Rows are points. The window is the flat piece filled in between its corners: a triangle in 3 columns, a solid with four corners in 4, and so on. A path goes straight from each point to the next, and from the last back to the first. After which points does the path pass through the window?

Window (3 x 3):
[[-0.8 -0.9  1.9]
 [ 5.5  2.3 -2.3]
 [-3.8 -6.3  1.4]]
Path:
(1): [ 2.2 -0.8 -6.0]
(2): [8.8 4.5 3.2]
(3): [ 0.2 -5.9  4.0]
(4): [-5.4 -1.0  1.3]
(5): [-2.4 -0.2  0.5]
(6): [ 3.7 -2.7  4.6]
(7): [-3.3 -9.3  4.0]
(8): [-3.8  1.8 -0.3]
(9): [-1.3  0.8 -0.3]
(10): [-0.3 -2.4  3.0]
(11): [ 7.2 -0.2  1.3]
(12): [-1.9  0.0 -3.4]
(13): [-9.1 -5.3 -0.1]
(14): [ 6.3 -4.1  1.3]
(15): [ 4.4 -3.6  3.2]
(16): [-2.8  1.3  0.2]
Through the window after points: 5, 9, 11, 15

Window (4 x 4):
[[ 3.3 -6.0 -1.4 -9.3]
 [-0.4  2.4 -0.9  3.9]
 [-6.7  5.7 -0.6  3.7]
 [ 2.0  2.5 -0.8 -5.1]]
Path:
(1): [-0.7 -1.5  0.9 -4.2]
(2): [ 1.1  0.0  5.9 -7.1]
(3): [-1.0 -4.0 -8.5  0.9]
(4): [ 3.2 -1.9 -3.4 -4.8]
(5): [ 2.7 -1.8  1.8 -6.1]
(6): [-4.4  1.7  2.8  0.3]
(7): [ 0.7  2.5 -6.7 -3.5]
(8): [-4.8  4.6 -3.0  1.6]
(9): [-3.6  3.1  6.5  5.6]
(10): [-2.0  1.3  3.1  3.3]
(11): [ 1.1  3.7 -4.3 -1.7]
(12): [-0.1 -1.0 -3.4 -3.9]
Through the window after points: 6, 8, 10, 12

Window (6 x 6):
[[ 0.6  5.3 -5.5  5.4  0.6 -2.2]
 [ 4.1  3.9 -6.0 -2.3 -0.6 -3.7]
 [-4.3  3.9  2.7 -2.2 -6.1 -3.7]
 [ 6.0 -4.2 -7.4 -0.5 -6.7  1.6]
 [ 7.0 -2.0 -0.9  4.3 -2.5  6.1]
 [-1.5 -0.7  0.7 -1.8  6.4  0.3]]
Path:
(1): [ 4.1  0.3  1.4 -1.8  0.2 -5.7]
(2): [ 2.9 -1.1 -2.2  1.3 -1.2 -5.4]
(3): [-1.6  3.1 -5.6 -2.7 -5.0  0.9]
(4): [-0.7  4.4 -3.3  1.1  1.8  2.6]
(5): [ 2.4 -1.6 -1.3  1.7 -2.1 -0.2]
(6): [-2.2 -3.4  3.4  1.6 -7.5 -7.1]
(7): [ 4.2  3.7 -3.4 -2.9  1.4  5.5]
(8): [ 3.6  1.2 -3.9  0.4 -1.1  3.5]
(9): [ 8.8 -4.1  0.3  6.7  1.4  1.0]
(10): [ 6.4 -0.7  3.7 -0.8  0.1 -4.7]
(11): [-5.2  2.8 -1.5 -1.1 -0.1  0.2]
(12): [  2.3   6.2 -11.8   0.9  -2.7   2.4]
Through the window after points: 10, 12

Window (6 x 6):
[[  3.1   9.6   3.0   1.4   0.3 -13.9]
 [ -1.2  -2.2   2.9   0.5  -1.8   1.4]
 [  4.8   2.0  -5.6   4.7  -5.7   4.1]
 [  3.0  -8.0   2.3   1.2  -4.7  -1.5]
 [  0.8  -2.8  -0.7  -2.5  -0.7  -4.0]
 [ -0.8  -2.9  -2.5   5.6  -0.1   0.2]]
Path:
(1): [ 4.5 -4.1 -3.6  3.7  6.1 -0.1]
(2): [ 0.8 -0.4 -1.1 -0.4 -4.7 -1.9]
(3): [-3.6 -1.8 -4.5  1.2 -2.7 -0.2]
(4): [ 6.5 -1.3  6.2  6.3 -2.2  0.1]
(5): [ 2.8 -2.9  2.7  0.8 -0.3 -0.4]
(6): [-3.2 -0.8  1.0  0.0 -2.8 -8.4]
(7): [-7.6 -4.4  0.7 -0.5 -3.8 -2.0]
(8): [ 4.5 -5.6 -0.9  0.9 -2.0  0.2]
Through the window after points: 1

Window (8 x 8):
[[ -1.0  -1.3  -0.5  -2.6   4.4   3.6  -2.1   1.6]
 [  3.5   2.4   3.9  -2.2   1.6   0.6   1.1  -4.5]
 [ -3.6   0.9   3.4   7.5   6.6  -1.4   7.2 -11.8]
 [ -3.1   5.0   0.1   3.5   7.0  -7.2   6.6  -4.3]
 [  0.4   4.4  -4.4   1.4  -3.8   2.0  -4.8   4.9]
 [  1.7   2.0  -6.9   1.1  -0.2   0.3   5.7   1.2]
 [  2.5   1.4  -1.5   3.0  -3.0   1.3   1.7  10.7]
 [  0.0  -3.6  -2.2  -4.2  -7.3   0.4  -4.2   6.7]]
Path:
(1): [-0.4  4.2 -0.3 -1.6 -0.5  0.0  6.9 -0.6]
(2): [ 0.8  0.7 -2.4  3.3 -0.9 -1.0 -0.8  1.9]
(3): [ 3.3 -1.6 -3.2  0.1  4.0  0.9 -2.4 -2.4]
(4): [-5.1  2.7  2.0 -1.6 -1.1  1.6  1.5  2.1]
(5): [ 0.0  8.3  1.2 -1.2 -1.4  7.5  4.7 -6.4]
(6): [-0.8 -0.4 -2.9  5.0  3.6 -5.3 -1.6  3.8]
(7): [-1.4  0.8  0.7 10.1  4.6 -5.2 -1.7 -3.2]
(8): [-0.4  4.3  0.9 -4.3  3.6  4.5 13.1 -7.0]
(9): [-3.5  6.6 -2.8 -1.8 -2.2  0.7  0.3  6.0]
(10): [ 4.2 -6.6 -0.8 -1.3  1.1  1.1 -3.7  0.8]
(11): [ 6.9  0.4 -4.6  6.2 -2.2 -2.8 -1.0  6.2]
(12): [-3.9  0.5 -1.3 -1.7 -1.2  2.4  2.5  3.9]
(13): [-1.2  5.4 -2.3  0.2 -2.5  4.7  0.2  5.7]
(14): [ 2.1 -2.1 -1.9 -1.8 -1.5 -1.9 -1.5  4.7]
(15): [ 4.5  0.4 -1.1  1.1  3.0 -2.4  1.4 -0.3]
(16): [-8.3  2.4 -2.0 -0.6 -1.2  3.5  2.5 -4.3]
Through the window after points: none

Window (9 x 9):
[[ -4.5   4.2  -3.4   1.4  -1.5  -2.8  -3.7   2.0   0.8]
 [ -4.4   0.9   2.2  -2.2  -6.7   3.0  -0.3   0.3   1.7]
 [ -2.9  -1.7  -3.7   0.2  -0.4  -7.3   5.2  -4.1  -5.3]
 [  1.1  -1.2   1.0   1.2  -4.2  -5.7   5.9  -4.5   3.4]
 [ -9.7  -3.2   4.9   4.3   7.1   0.0  -3.1   6.0  -3.7]
 [  4.8   1.3  -1.2  -4.3  -1.2  -3.9  -3.5   0.8   1.5]
 [  4.4 -10.4   3.8   3.6   2.2  -3.6  -5.2  -4.6   1.6]
 [  3.9   2.9  -5.1   0.6  -5.4  -1.7   1.1   2.3  -0.9]
 [  5.7  -0.9   4.1   3.0   1.7   2.3  -5.0  -3.5  -0.7]]
Path:
(1): [-7.1  0.2 -0.9 -2.6  0.9  0.4  4.5 -2.0  5.8]
(2): [-0.4  1.9 -0.5 -0.5 -4.3 -2.4 -1.2  0.8 -3.4]
(3): [-1.2  0.6  1.9  1.1 -3.2 -2.8 -1.9  1.8 -0.9]
(4): [ 5.2 -1.1 -2.6 -1.8 -0.2 -0.3 -1.1 -3.6  6.1]
(5): [-0.1 -0.4 -6.4 -1.3  3.2 -4.2  5.3 -2.1 -2.9]
(6): [-3.6 -2.5  0.8  1.9 -3.6 -7.2  1.9 -3.9 -4.3]
(7): [ 2.3 -2.3 -2.4  5.2 -7.8 -8.0 -4.3  0.8 -7.2]
(8): [-0.5  0.8  2.5 -3.4  5.2  1.7  4.8 -3.1  6.5]
(9): [ 2.5 -1.7 -3.4  0.5  3.4  0.8 -3.0 -2.6 -1.1]
(10): [ -6.9   1.6   4.8   2.5  -7.6 -10.9   6.4  -1.0  -3.4]
(11): [ 2.4  1.0  0.5  2.4 -3.8 -1.3 -4.4  0.9 -2.3]
(12): [-0.9 -7.3 -2.0 -2.9  6.7 -6.4  1.2 -4.5  7.9]
Through the window after points: 5, 7, 9, 11

Window (11 x 11):
[[-0.2  2.6  4.2 -3.4 -3.3 -2.3 -4.7  2.2 -1.4  3.1 -3.2]
 [-0.3 -7.8 -1.5 -5.7  0.2  1.4 -0.2  8.1 -0.1 -5.2 -9.2]
 [ 4.6  3.9  7.0  2.1  3.5 -1.9 -0.7  6.7 -7.8 -2.7  2.6]
 [-1.7  0.5  0.2 -0.4  0.9  3.3 -5.1 -1.9 -4.7  1.2  5.1]
 [ 6.7  0.1  1.2 -3.8  0.8 -4.9 -7.0 -2.1 -4.5  0.6 -5.3]
 [-4.2  6.5  0.3  5.3  2.5  2.3 -1.5  3.3 -0.3 -3.6 -4.2]
 [-2.2  4.4  0.4  3.5 10.1 -3.3  3.3  2.2  0.0 -3.1  2.4]
 [ 3.1 -2.1  2.0  1.2 -4.1 -3.1 -1.3 -7.9 -0.4 -0.3  0.7]
 [ 7.6  0.0 -3.7  0.7  3.7  4.8  2.7  3.2  0.5  3.8  2.2]
 [ 8.6 -5.5 -6.7  4.8  4.7 -3.6 -0.9  3.6  6.2  4.7 -0.9]
 [-6.7 -1.3 -1.3  0.3 -0.5 -4.1  2.4 -0.8 -8.3 -4.7 -8.8]]
Path:
(1): [-1.4  1.4  2.5  1.3  2.8  0.2 -3.7  0.2 -3.0 -0.3 -3.7]
(2): [ 1.5 -4.1  3.9  5.1  5.4  1.5 -1.6  1.3 -1.9  2.7 -9.5]
(3): [ 6.5  0.0 -9.7  0.0  0.5 -3.9 -0.7  2.8  4.5  1.1  7.9]
(4): [ 2.5 -0.8 -3.6 -1.2 -4.3 -6.0 -3.7  5.5 -4.7 -7.5 -1.7]
(5): [ 2.1  0.0  3.2  1.9  3.7 -0.3  0.5 -1.8  0.2  2.3 -0.1]
(6): [ 1.2 -2.3  5.3  0.0  0.0  0.3 -3.4  1.9 -2.5 -0.9 -3.0]
(7): [ 2.3  8.2 -7.5 -1.3 -0.9 -3.7  1.9 -0.9  1.4  4.3  1.9]
(8): [ 4.0  1.8 -2.0 -0.8  0.0 -2.1 -2.0  2.2 -1.1 -1.3 -2.4]
Through the window after points: 2, 4, 6, 8

Window (12 x 12):
[[ -6.1   6.6   2.1   0.1   0.0   0.1  -7.9   0.1  -1.1   2.1   2.3  -1.2]
 [  1.9  -4.8  -3.1  -4.9   0.5  -2.5   6.3  -7.7   1.5   3.4  -1.0   4.1]
 [  7.3  -6.7  -0.7  -2.2   2.0  -0.1   6.0  -4.3  -7.4   5.0   6.6   3.9]
 [  8.2   0.8  -0.5   6.7   2.0  -1.7   0.2   6.3   2.4  -1.2   5.0  -0.9]
 [ -6.9   1.7  -4.3   0.3  -4.1   0.7   4.3  -2.8   2.5   0.6  -0.3  -6.8]
 [  3.9   3.9  -0.1   3.6   5.4  -2.4   2.2  -3.1  -4.5  -3.9   3.5  -3.2]
 [ -0.3  -0.3   1.4   6.5   1.0   9.6   2.1   0.5  -0.8  -2.1  -5.0   5.2]
 [  1.0   2.1  -0.1  -4.8  -2.8   5.8  -1.0  -7.6  -2.1  -1.6   1.0   1.9]
 [ -3.0  -3.3   4.7  -4.5  -6.9  -2.6   3.1   0.9   1.4   2.3  -7.6  -7.9]
 [ -4.6   1.5   2.0  -0.5   3.8   6.3   2.0  -1.2   5.1  -2.3  -3.9 -11.3]
 [  7.6  -2.2  -1.0   1.9   1.9   9.7   0.8  -9.2  -4.6   3.6  -6.7   1.6]
 [  3.6   4.5   4.6   4.0  -2.2   2.5   6.3   2.9  -0.7   6.0   0.6   5.7]]
Path:
(1): [-0.7 -0.9 10.3  7.5  0.9 -0.2  0.9 -4.4  3.8  6.8 -2.7 -4.5]
(2): [ 2.8  2.2 -9.0 -5.3  1.1  1.1  2.2 -1.1 -7.5 -4.6  6.0  2.1]
(3): [-1.2  1.1 -3.3 -2.5 -0.3  3.9  1.8  0.3  0.2 -0.6 -1.7 -2.5]
(4): [ 0.6 -1.6  1.8  4.6 -1.1  2.7  4.2 -6.8 -0.3  2.6 -2.2  1.8]
(5): [  5.1   0.4   3.9   6.4  -7.6   2.1   2.7 -10.9  -0.9  -6.8   2.3  -2.8]
(6): [ 1.8 -2.8 -4.1 -3.5  6.6  3.6  4.7  1.6 -2.3  7.1 -3.2  1.9]
(7): [ 1.9  0.3 -1.7 -1.2  4.4  4.4  4.0 -1.6 -2.9 -0.1 -0.8  1.7]
(8): [ 6.4 -2.5  1.4  3.5 -1.3 -0.6  2.3 -4.0 -2.4  4.4  7.3  1.2]
(9): [ 2.7 -2.5  3.0  2.4 -2.5  2.1  1.6 -6.0 -0.5  1.0 -1.9  0.6]
(10): [-1.5  2.8 -2.1 -2.9  1.2  3.4  2.2 -2.0 -3.1  1.3  0.6 -0.6]
(11): [ 0.2  0.1  1.1  0.3  3.2  6.6  1.8  3.7 -2.8 -0.3 -4.2 -1.7]
(12): [ 1.7  0.3  1.2  2.8 -3.5 -3.8  4.0 -6.6  3.9  4.0  1.4 -3.3]
(13): [-0.7 -0.4  3.4  0.0  0.0  0.3  0.5 -6.1  4.9  1.3  1.4 -1.2]
(14): [ 0.6 -0.3 -4.1 -3.5 -1.7  1.0  5.8  3.9 -7.2  1.1 -3.1 -0.1]
(15): [ 1.2  4.3 -1.5 -0.8  3.5  6.5  3.3  0.9 -1.6  1.1 -1.5 -2.9]
(16): [-0.4 -4.5  3.2  1.3 -3.0  2.7 -0.8 -8.6  0.8 -2.4 -1.3  1.0]
Through the window after points: 1, 3, 15

Window (14 x 14):
[[  5.1  -2.9  -4.2  -6.9 -10.6   0.4   2.4   2.0  -0.2  -1.3   1.8   2.4
    3.7  -1.7]
 [  4.4  -5.4  -3.9  -5.3  -5.5  -1.8  -0.5   1.4  -0.8   1.3  -3.9  -6.8
   -6.0  -1.8]
 [  9.2   2.3  -2.2  -2.6   4.1  -4.6  -3.3  -1.4   2.0  -2.1  -0.4  -0.1
    0.6  -3.0]
 [  4.4   0.2  -4.1   7.9   1.2  -4.4   0.5   1.0   5.2  -3.2  -0.7   0.0
   -0.3  -2.2]
 [ -0.8  -0.1   7.9  -2.1  -8.8   1.7   3.1   9.0  -5.7  -2.9  -7.8  -9.0
    3.6  -0.4]
 [ -1.5  -1.1   0.0  -5.2 -11.4   1.9  -4.2   1.7  -5.5  -1.9  -2.7   7.2
   -0.6   0.2]
 [ -4.7   2.0   6.4  -1.1  -8.3   7.7  -5.1   8.1   2.4  -2.1   1.3  -0.9
    3.7  -4.3]
 [  0.3   5.0  -5.2   0.4   5.0  -7.1   1.0  -1.2   5.4  -2.2   1.9  -4.9
   -0.4   2.7]
 [  0.5   1.9  10.7   3.4 -10.3   4.5  -4.1   4.7   0.7  -0.4   0.7  -5.1
    4.2   4.6]
 [  4.6   5.8   1.1   1.3   1.2  -9.1   2.2  -0.3   8.8  -0.5   2.2   1.6
   -4.2  -3.0]
 [  6.0  -3.3  -3.6  -2.9   3.4  -5.9   1.7   6.6   1.3   0.8   0.6   0.2
   -3.2   2.4]
 [  2.3  -5.9  -0.3  -2.7   2.5  -4.2   3.2  -3.7   2.9   0.5  -0.4   0.8
    0.2  -1.5]
 [  3.3   3.4  -2.8   2.4   3.2  -7.3   0.4   2.1   4.7   7.3  -3.5  -3.8
    2.0  -0.9]
 [  5.2   4.7  -2.5   0.7   2.7   1.9   4.1  -0.9   3.8   1.2  -0.4   1.1
   -3.0   0.2]]
Path:
(1): [ 4.0  2.7 -1.0  0.1 -1.2 -3.1 -0.1  1.6 -0.1  1.1  2.6 -0.6 -0.7 -2.9]
(2): [-0.4 -0.1  1.0 -0.8 -2.2 -2.9  0.2  1.7 -2.6  0.5  1.9 -3.6  2.3 -1.2]
(3): [ 8.5  0.3 -3.0  0.6 -2.2  1.4 -2.0  3.4  6.7 -2.4 -6.4  0.4 -2.0  1.1]
(4): [  4.0   3.8   2.3 -10.1  -1.1  -0.7  -1.5  -0.3   8.3  -8.1  -5.7  -2.2
   1.2   2.6]
(5): [ 1.9 -1.5  0.7  0.7 -5.4 -0.9  1.1  4.1 -2.5  3.6  1.1 -2.0 -0.1 -1.5]
(6): [ 2.5  6.7  7.3  5.0 -1.4  1.0  3.4  2.8 -3.4  6.3  2.0 -6.0  0.2 -6.6]
(7): [ 2.9  0.3  0.7 -0.7 -2.3 -4.3 -0.7  0.9  5.9 -1.7 -0.3  0.2 -0.3  1.4]
(8): [ 3.9  0.7 -0.7 -0.4  1.6 -1.5  2.5  1.2  5.5 -0.2 -2.8 -3.1 -1.1  0.4]
Through the window after points: 6
